Rows are points. Each copy is the shape, with its points in the same order, turned, moved and blurred by noise. Say if it was mirrored as well.

Shape (5 x 2):
[-.44 -.68]
[-.27 .64]
[-.03 -.06]
[.23 -.08]
[.10 .19]
Copy 1, 5 rows:
[-.68 -.36]
[.41 .53]
[.06 -.20]
[.18 -.36]
[.30 -.07]
Copy 1 is: only turned
Copy 2:
[.94 -.03]
[-.44 .23]
[.20 -.20]
[.11 -.35]
[-.07 -.22]
Copy 2 is: mirrored
Copy 3 (5 x 2):
[-.82 -.17]
[.28 .57]
[-.15 -.06]
[.00 -.24]
[.12 -.02]
Copy 3 is: only turned
Copy 4, 5 rows:
[-.41 -.67]
[-.31 .67]
[-.03 .03]
[.19 .06]
[.06 .23]
Copy 4 is: only turned

Shape, 9 rows:
[-.08 .01 -.31]
[-.43 .09 .06]
[.28 -.31 -.24]
[-.08 .59 .24]
[.14 -.23 -.39]
[.37 -.11 -.51]
[-.41 .33 .09]
[.53 .29 .74]
[-.08 .39 .04]
Copy 1:
[-.12 .11 -.18]
[-.17 -.40 .01]
[.20 .41 .01]
[.05 -.57 -.46]
[-.02 .39 .03]
[.06 .53 -.24]
[-.13 -.48 -.09]
[.94 -.44 -.28]
[.02 -.32 -.38]
Copy 1 is: mirrored
Copy 2 (9 x 3):
[.37 -.22 .05]
[.12 .03 .45]
[.14 -.35 -.36]
[.36 .55 .22]
[.28 -.42 -.23]
[.57 -.37 -.43]
[.21 .18 .49]
[-.14 .75 -.43]
[.38 .24 .18]
Copy 2 is: mirrored

Shape, 10 rows:
[-.42 .00 -.03 .21]
[-.06 -.44 .28 .05]
[-.28 -.10 .12 .16]
[.10 .05 -.11 -.60]
[-.10 -.20 .01 .24]
[-.31 .02 -.12 -.28]
[.05 -.59 .52 -.54]
[-.24 -.24 -.16 .03]
[.00 -.45 -.19 -.70]
[-.85 -.01 -.16 .25]
Copy 1, 10 rows:
[-.28 -.09 .27 .31]
[-.52 -.33 .05 -.18]
[-.34 -.12 .22 .15]
[.32 -.07 .29 -.44]
[-.31 -.27 .04 .13]
[.03 -.04 .48 -.05]
[-.47 -.25 .23 -.88]
[-.14 -.37 .30 .11]
[.16 -.51 .50 -.60]
[-.33 -.09 .71 .54]
Copy 1 is: mirrored
Copy 2, 10 rows:
[-.41 -.10 -.02 .25]
[-.16 -.37 .39 -.27]
[-.24 -.25 .09 .01]
[-.07 .19 -.33 -.51]
[-.10 -.13 .16 .04]
[-.37 .10 -.24 -.25]
[-.24 -.42 .20 -.94]
[-.26 .06 .17 -.08]
[-.22 .25 .09 -.88]
[-.80 -.03 .04 .43]
Copy 2 is: mirrored

Shape:
[.36 -.31 .18 -.12 -.19 .04]
[.23 .25 -.14 .18 .22 -.19]
[.40 -.23 .29 .12 .24 -.25]
[-.28 .03 -.28 -.17 .05 -.20]
[.53 .61 .47 -.61 .09 -.44]
[.15 .28 -.03 -.37 .00 -.44]
[.00 -.33 -.01 .04 -.30 -.25]
[.13 -.05 .48 -.06 .23 -.26]
[-.23 -.16 -.17 -.24 -.12 .09]
[-.46 -.10 .50 -.17 -.70 .18]
[-.26 -.67 -.16 -.07 .06 .17]
[-.06 .65 .24 -.19 -.20 -.01]
Copy 1:
[.02 .12 .41 -.26 -.06 .11]
[.30 -.09 -.17 .18 .04 -.19]
[.34 .04 .49 .17 -.07 .00]
[-.39 -.03 -.19 .17 -.17 -.22]
[.16 -.22 .36 -.15 .74 -.75]
[-.07 -.23 .07 -.02 .11 -.53]
[-.07 .18 .21 -.13 -.44 -.11]
[.14 .13 .49 .33 .17 -.27]
[-.47 .15 -.01 .01 -.13 .02]
[-.48 .92 .22 -.23 -.04 -.23]
[-.44 .14 .24 .19 -.41 .43]
[-.10 .39 -.20 -.11 .44 -.49]
Copy 1 is: only turned
Copy 2 (12 x 6):
[.24 -.42 .29 .12 .23 .19]
[.44 .07 -.11 -.13 -.13 -.15]
[.37 -.30 .15 -.03 .29 -.34]
[-.02 .16 -.21 -.31 .06 .25]
[.49 .26 .94 -.44 -.12 -.10]
[.30 .17 .31 -.47 .03 .16]
[.05 -.45 -.04 -.26 .21 .27]
[.06 -.14 .34 -.18 .19 -.36]
[-.18 -.01 -.05 -.03 .12 .40]
[-.62 -.58 .35 -.11 -.21 .39]
[-.24 -.20 -.29 .19 .49 .27]
[.00 .10 .40 -.24 -.56 .11]
Copy 2 is: only turned
